Each row of a before or after table is a point. The points were changed in one or more steps. Then noise was added and the rows were shuffled. The steps act on columns, c1 being the first. What was done? A step turns or swaps two columns, mirrors them in a line or flattens them onto one, adds a multiple of one to another, or multiplies or shifts one. Angles are multiples of 10 degrees, from the lower column toward the higher: turns from -170 to 170, lines from 10 to 170 but not 90. Use the fewest steps. Two steps may share a column if one is a turn and the other turns, adds or multiplies; they go together, in the order done. Otherwise the lowest column goes first.
In the rows, 128 means zero.

Before (9 x 2):
[[111 100]
 [137 153]
 [168 135]
 [125 171]
 [127 139]
 [ 83  53]
 [138  55]
 [136 159]
 [ 53 101]]
After:
[[100 119]
 [100 155]
 [117 124]
 [ 93 103]
 [163 126]
 [101 124]
 [189  78]
 [215 129]
 [188 170]]
Steps: turn c1 and c2 by 120 degrees

Before, 14 rows:
[[102  59  72 129 120 133]
 [ 96 105 140  54 187 197]
 [ 93  80 143 184 115 172]
 [ 88  78 145  59 144  83]
 [146 168  77 124 132  92]
 [162  93  96  82 138 164]
 [108  87 197  58 121 101]
 [107 140 192 153 106  84]
 [ 91  91 131  85 197 117]
 [141 141  75 115 123 183]
 [166 135  85  64 170  84]
 [137 156 151 185 107 104]
 [139 128 135  67 118 214]
 [160 123 177  59 137  95]]
After, 14 rows:
[[103  73  59 127 119 133]
 [138 132 127  86 118 215]
 [166  84 133  85 171  86]
 [146  78 169 125 134  92]
 [142  76 141 119 124 184]
 [162  97  93  96 137 165]
 [ 89 147  78  80 144  83]
 [107 197  86  79 119 102]
 [ 95 140 108  77 187 196]
 [136 152 158 167 107 105]
 [161 177 123  80 137  93]
 [106 191 141 145 106  82]
 [ 94 144  80 168 116 174]
 [ 91 133  90  95 198 117]]
Steps: swap c2 and c3; multiply c4 by 0.7

Before:
[[ 94 101 129 159  66 159 126 157 109  80 157  90]
 [125  74 153 177  96 121 190 141 113 114 173 121]
 [135 122 105 180 162  81 136 128 150  33  96 115]
 [131  74 122 165 149 103 126 116 100  22  94 168]
 [105  97 179 110 176 105 110  83 162 157 203 149]
 [159 128 175 142 195 125  68 113 134 205 186 157]
 [116  89 163 142  59 149 152 153 156 137 116 142]
 [121 131 108 195 146 108 144  62 128  49 123 171]
 [168 108 129 143 167  90  65 113 176 143 203 192]
 [ 94 121 129 123 100 147 195 168 106 104 157 144]
 [182 108 101  99 158 112  87  83 124 154 173 106]
 [146 122 201 124  72 154 160 151 130 106 176 127]]
After:
[[178  92 100  79 157 109  89 143 163 158  96 106]
 [118 133 110  88 143 107 143  44 111  53 131 172]
 [126 103 152 154  95 120 190  86  50 116  62 119]
 [131 177 119 131 150 105 125  89 103  22  89 169]
 [117 152 165 161  62 151 156 124 127 140  97 144]
 [135 158 105 146 162  85 141  80 144  31 132 114]
 [145  85 200 147  73 151 157 144  92 100 110 127]
 [ 95 111 127 165  65 160 129 106 109  80  93  91]
 [106  69 177  85 178 103 109 128 181 155  74 154]
 [ 96 106 129 164 100 148 197 146  42 104 110 146]
 [169  63 129 119 165  91  63 109 238 146  85 193]
 [158  75 174 114 195 123  70 112 192 203 110 157]]
Steps: turn c2 and c11 by 110 degrees; turn c4 and c8 by -70 degrees; add -1 times c7 to c9

Before, 8 rows:
[[125 132  94 146 135 127  42 105 126 108 157 136  51 139 131 164 123 125
  198  93]
 [152 134 121  90  86 105 172  96  64 141  94 127 125  58 103  54 180  98
   66 217]
 [101  87 122 107  53 138 118 118 128 116 125 125  78 159 120 114  92 144
  171  75]
 [143  73  55 130 144  60  94  57  95 120 109 151  88 162 181 116  59 125
  201 158]
 [128 201 145 115  39 108 195 136 117 160  87  92 148 104 116  59 169 126
  104 187]
 [130 156 119  79  72  96 160  90 108 136  68  88 152 114  62 108 131 133
  109 157]
 [ 94 116 136 120  98 114  56 124 147 126 145 104  86  88 132 128  69 137
  170 113]
 [122 110  62 122 170  88 102  38 103 128 108 161  89 152 171  92  52  57
  155 113]]
After (8 x 20):
[[154 117 120  88  85 107 170 128  65 135  91 125 125  53 103  50 180  98
   67 221]
 [121  68  60 119 173  86 100 184 102 127 103 165  87 153 168  89  47  57
  154 109]
 [ 97 144 124 103  51 139 118 173 130 112 125 127  75 162 119 114  91 142
  170  73]
 [ 95 127 138 116  98 115  61 139 148 129 142 108  86  86 131 128  67 137
  171 113]
 [143  94  53 129 143  59  92 212  95 118 109 148  83 164 184 119  60 129
  200 158]
 [130  86 117  81  70  94 160 117 109 134  70  89 151 108  64 108 128 128
  114 156]
 [128  95  98 144 134 132  41 143 130 104 157 139  56 141 133 169 122 123
  199  89]
 [126 116 141 114  41 109 192  51 116 161  89  90 148 101 115  63 163 124
  101 186]]
Steps: add -0.3 times c16 to c8; turn c2 and c8 by -120 degrees

Before, 10 rows:
[[153 154 128  98  36  76 131 124 149 177 159 126 155 142 145 126  94 156
  186 113 162 145  45 117 129 173 208  96 111 147 154 118 135 180 130  95
  139 114  68 146 164 246 112 195  91 107 172 113]
 [221 134 113 136  96 173 129 139 139 127 134 112 153 125 131 187 107 177
  184 139 138  76 147 115 110 101 123 145  44 121 135 175 171 212  92  73
  184 101  96 153  85  72 112 229 146  79  86 118]
 [163  95 151 137 149 126 115 199 117 124 130 156 106 141 175 165 124  76
  128 144  80 114 197 102 162  91 101 129 164 162  99 136 111 125 174 106
  118  96 101 130 130 175 169  97 137  95 119  98]
 [ 84 150  56  92 122 101 130  96 121  96  87 182 138 140 153 135 111  95
  204  47  91 117 110 140 100  86 147 117 135 103 104 179 120 141  71 104
  162 143  95  68 113  95 162 128 139 138 184 190]
 [123 159  77 120  97 153 183 127 103 107 155 173 177 124 159 107 139  91
  148 115 126  60 185 133 124 129 198 108 110  71 124 107 118  87 144 112
  115 169  87 152 127 223 148 160 178 152 170 145]
 [ 72 221 105 100 116  97 155 160  42  70 161 103 153 115 125 115 113  90
  186 186  96 143 144 107 102 145 165  71  65 139 119 108 110 216 132  91
  154 130 129 147 171 147  77 181  98 123 122 114]
 [158 170  93 104 173 132  91 128  76 135 210  99 109 155 132 167 185 126
  125 115 110 169 160 141 138  97  82 109 128 105 162 119  88 157 165 130
  193 154 171 175 104 143 129  89 153 141 163  74]
 [116 119 117 122 127 165 131 129 144 117 201 167 117 135  54 126  85  82
   91 111 102 149 148 124 112 132 111 102 155 136 165 115 149 187 150 111
   95 114 125  69 162 199 114 196  87 141 174 114]
 [129  80 101 149 137 136 197  36 105 164 116 122 136 113 148  98 170 139
  131 111 172  69 113 134  88 104 127 205 146  76 184 119 162 165 167   7
  141  88 135 132  91 177 158  98 119 134 166  91]
 [171 162 122 101 188 121 113 139 120 119 101 138 130 171 126 137  76 154
  101 179 101  86 181 117  98 146 139 111 143 120 158 129 158 170 109 134
  165  89 130 135 130 135 170 156 111 142 154  93]]
After (10 x 48):
[[112 120 117 122 126 165 130 133 113 115 196 168 119 133  54 128  83  81
   95 111 103 149 146 128 114 128 145 101 155 136 165 117 147 188 156 111
   98 114 124  71 162 197 117 194  83 142 172 113]
 [158 171  92 102 172 130  93 126  84 134 209 100 109 154 134 164 187 128
  124 116 108 164 162 142 141  97  72 111 127 105 161 119  89 158 175 131
  192 152 170 174 102 143 128  91 154 146 163  73]
 [151 154 128 100  35  75 132 122 207 176 158 126 156 141 139 129  92 155
  185 114 162 144  47 117 128 174 150  98 111 148 154 115 136 179 131  94
  140 114  67 148 164 247 112 193  91 106 170 114]
 [ 76 222 104 101 118  99 156 158 166  74 160 103 153 116 125 113 114  89
  186 186  92 144 145 107 100 144  40  69  63 141 118 110 108 216 135  88
  151 130 130 147 173 146  76 183  99 122 122 113]
 [129  81 103 148 137 135 197  37 129 161 113 125 133 111 147 101 168 140
  130 113 172  70 111 134  85 103 106 203 146  77 183 117 164 165 178   9
  137  90 133 131  94 174 159 101 119 136 166  92]
 [ 84 149  56  88 124 102 129  96 148  95  86 180 138 141 154 136 111  98
  207  48  92 118 107 144 104  85 120 121 136 105 102 177 118 146  53 100
  165 142  91  69 111  96 158 127 136 138 181 192]
 [218 134 118 135  98 174 128 140 124 126 134 112 151 125 133 188 107 177
  187 137 136  74 147 118 114  99 138 144  44 119 136 176 168 214  81  71
  183 102  98 150  83  72 111 229 145  78  86 120]
 [121 161  74 120  96 155 180 129 197 108 155 174 178 122 159 107 140  90
  147 117 122  59 185 132 122 128 104 107 109  71 123 107 122  87 147 114
  115 167  88 155 124 223 152 161 177 154 170 146]
 [172 164 121  98 189 121 115 138 140 118 100 138 131 169 126 137  76 155
  105 178 101  83 182 116 101 146 120 110 145 121 157 130 159 167 102 133
  167  89 127 134 128 133 171 156 112 144 152  96]
 [163  96 150 137 148 126 117 197 101 122 130 154 108 137 175 164 122  77
  127 145  81 114 197 103 164  93 115 127 166 160 100 137 111 124 190 107
  118  93 101 127 132 178 170  95 142  95 120  97]]
Steps: swap c9 and c27; multiply c35 by 1.3

Before (13 x 64):
[[ 64 141 154 165 107 164 125 119 204 105 137 150 131 178 116 111  72 125
   90 130 153 179 165  91 189  95  34 113 114 124  13 106  84 130 165 139
  101 111  59 144 144  93 102 148 105 136 120 189 111  67 123 170 142 135
   74 182  49  57 162 101 156 195 133  66]
 [111 132 174 160 135 116 173 158  99 145 171 198 125 117 166 130 177 123
  138 125  83 151 115 106 129 104 105 145 175 126 183 131 173  96  95 150
  146 145 131  78 108 120 134 113  88 161 126  94  81 154 176 179 104 188
  174  54 184 118  86  73 114 120  67 146]
 [104  67 112 153 156  90 153 139  73 113 191 113 138 106 107 139 144 139
  142 110 114 136  92 109 114  79 126 124 158 107 170  67 167 142 121 173
  161 131 115 106 148 168 112  71 119 124  82  31 104 148 164 164 106  98
  167  81 165  85 133  94  81 107  79 169]
 [118 126 124  89 153  88 106 117  75 143 174 167 171  98 120 148 198  88
  139 161 109 162  61 172 137 126  82 159 176 100 188  88  97  75  98 201
  125 130 137  94 135 150 150  76 130 110 117  73  89 140 154 160 144 111
  167 115 149  98 115  78 152 122 101 139]
 [154 133 181 159 106 145 137 107 192 122 143  99 106 121  75  64  76 107
   66 181 128 129 113  92 186 156  66 158 118 133  33 136 148 102 200 158
  142 135  81  98 186 121 138 151 107 120 105 200 106 139 100 124 123 104
   86 157  26  63 150 142 149 227  96  74]
 [142 152 176 171 114 150 139  68 202 115 166 117 104 201  76 101  83 150
   72 152 127 159 160 111 214 139  87 172 120 111  55 104  75 125 123  98
  125 157  90  95 118 112 102 160 177 171 146 141  84 156 161 160 109 114
  112 208  21  98 158 104 134 190 131  86]
 [147 147 102 136 191 100 154 132  58  93 137 129 120  96 151  95 173 150
  147 130  94 171 103 168 107  82  62 140 162 134 155  98 137 150  96 155
  129 122 138  76  96 133 127  93 149 154 120  61 127 119 164  83 115 142
  128  80 157 127  97 102 129 152  90  96]
 [163  99 198 189  84 143 141  75 194 119 162 100 130 179  92 102 102 149
   83 143 140 137 113 148 182 166  75 124  80 160  82  83  81  96 137 106
  144 161  29 111 184 122 104 143 109 173  88 213 141  65 109 126 131 134
  104 169  75  68 210  79 176 209 118  41]
 [128  96 152 169 113 128 105 101  91  93 175 119 131  93 129  95 183 152
  154 136 128 168 114 137  91 103  64 176 156  95 162 132  89 109 152 140
   79  98 155  63 109 141 111  77 144  96 129  84  98 142 134 151  71 152
  191  80 179  81 111  67 115 133  69 175]
 [ 99 138 153 166 110 115  92 109  73 171 134 116 147 122 136 122 188 164
  186 147 101 156  71 117  90 111  91 135 193 152 184 105 155 123 110 150
  129 121 173  52 152 166  91  45 120 139 114  69  38 149 155  97 183 104
  134  90 172  99 124  75 105  94 110 131]
 [114 117 145 151 127 116 127 103 134 174 183 132 111 101 109 100 175 121
  172 103 118 146 105 137  75  79  79 171 143 130 200 134 146 123  68 171
  158 119 145 102 111 114 148 129 135  60  97  54  86 102 143 105 127  94
  178  77 138 131 108  61 119 127 130 157]
 [148 134 139 146 136 145 149  99  55 136 194 145 137  69 115 132 149 115
  177 149 140 135  78 162 117  78  79 130 139 174 149  99 169 104 130 153
  129 156 159  64 108 103 184  65 143 100 147  23  98 136 156 118 179 148
  161  81 181  75 160  63 114  86  87 214]
 [151 163 140 172  69 164 166  87 243  88 116 138 167 176 115  96  99 155
   78 153 144 135 139 146 207 125  58 127 162 125  57 141  64 121 169 176
  161 149  79 128 169 108  94 185 116 150 155 188  99  85 132 112  84  96
  127 176  54  90 208 124  99 177  83  94]]
After:
[[151 162 141 170  70 166 166  45 246  89 113 135 135 175 116  96 100 154
   79 151 155 133 138 145 206 123  58 128 142 124  57 170  67 121 169 178
  157 151  80 127 169 107  93 185 116 151 153 188  99  87 132 111  82  95
  128 178  53  91 207 157 100 178  83  93]
 [152 132 181 158 107 146 135  85 192 122 144  98 109 121  73  65  76 108
   64 183 127 128 114  92 186 158  67 157 133 134  32 115 146 101 203 158
  139 134  81  97 184 122 138 155 108 120 106 202 107 139 100 124 121 105
   84 158  28  61 148 113 151 229  98  73]
 [147 147 103 138 189 100 154 136  58  93 133 129 151  96 150  92 174 149
  147 129  74 171 103 166 107  83  64 138 122 134 154 103 136 150  96 155
  127 122 140  76  96 133 128  93 149 152 119  57 126 115 165  84 115 144
  128  78 154 126  96 170 129 152  91  96]
 [126  96 154 169 112 129 105  71  90  95 177 121 126  93 128  94 183 151
  154 136 127 170 115 137  91 102  64 176  87  94 165 128  88 108 153 140
   78  98 155  63 108 138 110  76 146  96 130  84  97 142 133 152  70 154
  192  79 178  81 114 184 113 132  69 174]
 [147 135 140 143 138 145 149  69  54 138 194 147 155  70 115 133 147 114
  177 147 148 134  79 160 117  78  81 132  78 176 149 124 170 104 128 153
  128 155 157  64 109 102 184  65 142 101 148  21  96 134 154 116 179 147
  160  81 183  77 159 172 112  86  87 215]
 [112 115 145 152 126 119 128  75 133 173 184 131 114 102 107 100 175 124
  172 101 113 147 104 136  76  79  79 171  78 130 200 117 144 122  66 172
  157 119 145 102 111 115 144 130 136  62  95  54  86 103 145 103 125  94
  176  75 140 130 110 176 119 126 130 156]
 [160 101 198 190  84 143 140  24 194 118 163  99 168 178  91 101 102 150
   82 141 150 139 112 149 181 166  74 124  60 157  80 108  81  96 139 104
  144 161  28 110 184 122 104 144 110 172  88 215 143  65 109 126 130 133
  104 168  74  68 211 110 176 206 118  39]
 [103  67 111 155 156  91 153 150  74 112 193 114 187 107 108 140 143 141
  143 110 105 136  94 110 115  82 126 125 114 106 167 106 166 142 121 171
  159 132 115 105 147 169 110  70 120 124  82  32 105 146 164 166 107  96
  166  82 165  86 133 170  80 107  80 168]
 [120 127 124  88 152  90 109 108  78 144 174 165 186  98 119 149 197  90
  140 159  99 162  63 173 138 125  86 160 109  99 190 144  97  74  98 199
  123 130 138  93 137 153 150  73 127 112 116  74  92 140 153 158 144 110
  165 116 148  99 115 194 153 121 102 140]
 [112 132 174 161 136 115 172 188  99 145 172 199 122 114 167 130 176 122
  138 126  56 151 112 106 129 105 105 145 105 125 184 127 173  96  95 153
  146 141 130  77 110 119 133 113  86 162 128  95  81 155 176 178 105 187
  175  52 182 117  83 195 111 120  67 147]
 [101 138 154 167 111 117  90  90  72 172 132 116 156 119 135 122 188 165
  186 147  86 157  70 115  88 111  91 135 112 153 182 134 157 124 111 149
  127 121 172  51 151 166  92  45 119 141 116  67  37 149 154  97 182 105
  131  89 171 100 125 212 103  93 109 130]
 [143 151 176 174 116 151 139   9 203 112 166 116 135 201  77 101  85 151
   73 151 124 160 157 110 215 142  88 174 101 112  55  96  74 126 123  96
  124 157  86  94 119 111 101 163 177 169 145 142  84 156 162 160 111 113
  113 209  18  99 158 133 132 188 131  86]
 [ 64 139 154 164 111 162 126 111 205 104 138 147 146 178 119 110  72 124
   90 131 169 179 165  93 189  94  33 115  98 125  14 119  84 130 166 138
   98 112  59 147 144  93  98 149 109 137 120 190 113  66 125 170 143 137
   75 182  47  56 163 130 155 195 132  68]]
Steps: multiply c8 by 2; turn c13 and c32 by 60 degrees; multiply c21 by 1.6; mirror c29 and c60 in the line at 30 degrees

Before:
[[109 147 111 165 168 158 113 100 113 101 157 100 135 143 107 133 157 166
   98  88 158 135 111 104 108 187 165 146 135 140 132  81  87  86  66 121
  119 169 120 168  95  44 161 178 139 182  71  93 166 142  70 153 139 104
  112  68 134 143 130 146 136 105 159 109]
 [ 93 150 115  68 135 104 105 111  79 136  90 152  89 150 107 147 172 132
  109 113 120 133 125  71 145 157 114  76 156 109 143 118  78  80  82 133
  137 146 137 136 106 104 146 162  85 141 100 116 139 175 122 126 134 132
  122 108 111 181  98 166 140 123 127 139]
 [113 163 109 124 101 134 129 123 172 153 100 197  82 173 104 120 122 142
  143 151 123 122 145 123 101  99 115  79 163 110 142 134  90 146 117 113
  136 147 183 108 148 142 168 146 101 137 160 127 163 142  87  98 108 146
  152 123  98 145 143 162 167 135 109 147]
 [ 88 164 125  82 167 138 128 132 125 134 106 131 132 108  86 139 147 167
  141 146 116 116  98  91 140 157 139 123 149 142 143 184 110 134 109 125
  145 137 149 119 121  94 129 186 116 145 125 151 166 180 110 137 102  85
  147 118 112 147  81 149 125  98 135  83]
 [ 50 107 140 115 127 148 126  88 134 150 175 102 133 121 150 163 139 150
  152  90 120 148 112  93 146 179 168 168 127 124  94 113 103 115 112 125
  127 168 125 159 126  78 144 161 120 161  94 139 109 151  92 153 123 119
  167  90 132 170 117 130 123 129 131  81]
 [135 149 122 111 154 163 152 165 123 155  72 194  37 166 124 129 172 140
  130 140 121 126 129 147 113 127 138  93 149 117  83 156 115 132  95 103
  185 146 168 103 143 126 118 117  98 118 162 131 175 166 102  91 154 148
  115 134 145 151 137  88 120 155 108 111]
 [125 128  95 127 132 186 164 186 179 190  66 209  66 134 119 140  91  92
  140 152  84 139  63 153  64 111 128  96 152  63 114 163 107 187 136 183
  164 141 106  68 187 151 116 104 101 122 221 121 127 114 117 105 129 161
  126 147 147 115 195 152 118 173  92 112]
 [114   7  50 152 230 171 163 160 164 207 176 120 154 166 154  80  86  44
  214  49  47 215 127 127 124 101 173 159  61  78 107 173 135 175 173 203
   48  82 101  79  85 123  50  90 197 153  74 156  89  75 150 146 212 151
   78 149 130  62 156  52 116 175  97 198]
 [ 69 136  98 134 137 124  90 133 108 123 130 117 147 104 122 142 168 133
   78 118 128 173 154  40 172 148 186 158 137 155 147  77  85  83 109 103
  107 175 142 132  98  81 153 155 112 165 122 151 174 143 100 195 110 119
  137  78 127 149  63 140 144 117 189 127]
 [126 181 132 100 174 116 126  77 128 139 128 125 170 106 114 153 142 150
  113 111 146 144 170  77 150 175 136  97 155 136 154  81  59  99 112  84
  122 174 147 132 121  89 181 129 117 143 135 138 139 212  89 146 106 103
  135 108 156 134 101 141 154 132 161 120]]
After (10 x 64):
[[130 107 139 114 125 146  48 105 136 148 176 103 136 123 152 164 139 152
  171  91 121 148 109  92 147 178 159 168 125 124  95 110 105 112 111 128
  125 169 123 159 125  78 130 158 121 162  95 140 107 151  90 153 124 118
  165  90 130 169 118 129 123 129 132  83]
 [162   7  52 151 233 171 116 200 161 206 175 119 155 167 154  79  88  43
  186  51  48 213 128 125 125 103 162 160  57  75 110 176 135 173 172 173
   50  83  98  78  84 122  64  89 195 151  72 158  88  73 174 147 212 149
   78 150 131  62 155  50 116 178  72 201]
 [125 163 123  79 168 135  87 138 128 136 107 130 131 110  88 139 150 167
  140 147 114 118  99  92 140 158 128 124 149 141 143 180 110 132 110 123
  146 136 152 118 121  96 124 188 116 144 129 150 168 179 112 135 102  85
  147 119 114 149  81 146 128  99 133  82]
 [104 149 119  71 134 104  94 104  78 135  90 154  84 148 107 147 171 132
  121 110 122 137 125  73 143 157 101  74 156 110 144 117  79  83  80 130
  138 145 136 135 105 106 141 161  83 138  99 117 141 177 117 126 134 133
  120 107 111 181  99 166 141 124 128 139]
 [ 91 136  97 135 138 127  67 108 107 121 128 116 148 100 124 140 169 132
   83 117 130 172 154  41 175 147 176 159 137 155 148  77  86  82 108  86
  107 178 143 132  99  80 142 156 113 163 118 151 173 142  93 194 113 117
  136  77 130 149  63 139 141 118 176 126]
 [113 147 111 165 168 157 108  86 115 102 158 100 137 142 109 133 157 168
  116  87 158 136 112 107 107 188 156 145 137 139 130  82  87  86  64 112
  120 167 119 168  95  44 137 177 139 180  72  92 165 141  62 150 139 104
  111  69 136 143 130 148 135 104 153 110]
 [152 148 123 110 154 161 134 163 124 156  72 192  38 165 123 128 170 140
  111 140 122 130 129 146 113 126 127  92 148 115  85 153 115 131  96 128
  183 147 170 102 144 128 112 118  97 116 160 133 173 168 107  89 155 149
  114 133 146 154 140  88 120 155 125 111]
 [166 128  96 129 132 184 128 183 178 189  66 209  68 135 119 140  92  90
  112 155  83 139  63 152  66 109 118  98 153  65 114 161 110 188 136 170
  163 139 106  66 187 151 111 105 102 122 222 120 129 115 120 107 129 163
  128 148 149 118 194 152 117 172  80 113]
 [129 164 108 125  99 133 113 129 173 157 101 197  81 170  99 119 123 142
  147 150 124 120 143 122 100  98 104  77 165 108 142 133  91 145 115 130
  137 147 180 106 147 142 149 146 105 136 160 126 161 144  76  97 108 150
  149 121 100 147 143 164 164 135 125 146]
 [129 180 132 101 171 117 125  75 128 139 128 124 172 104 114 154 142 149
  139 113 143 146 169  79 148 174 124  97 153 138 155  82  61  99 111  92
  122 174 145 133 122  87 167 129 117 143 134 137 136 210  72 146 105 103
  136 107 156 135  99 144 158 132 171 121]]
Steps: swap c1 and c7; turn c8 and c19 by -30 degrees; shift c27 by -10; flatten c36 and c63 onto the line at 130 degrees; turn c43 and c51 by -20 degrees
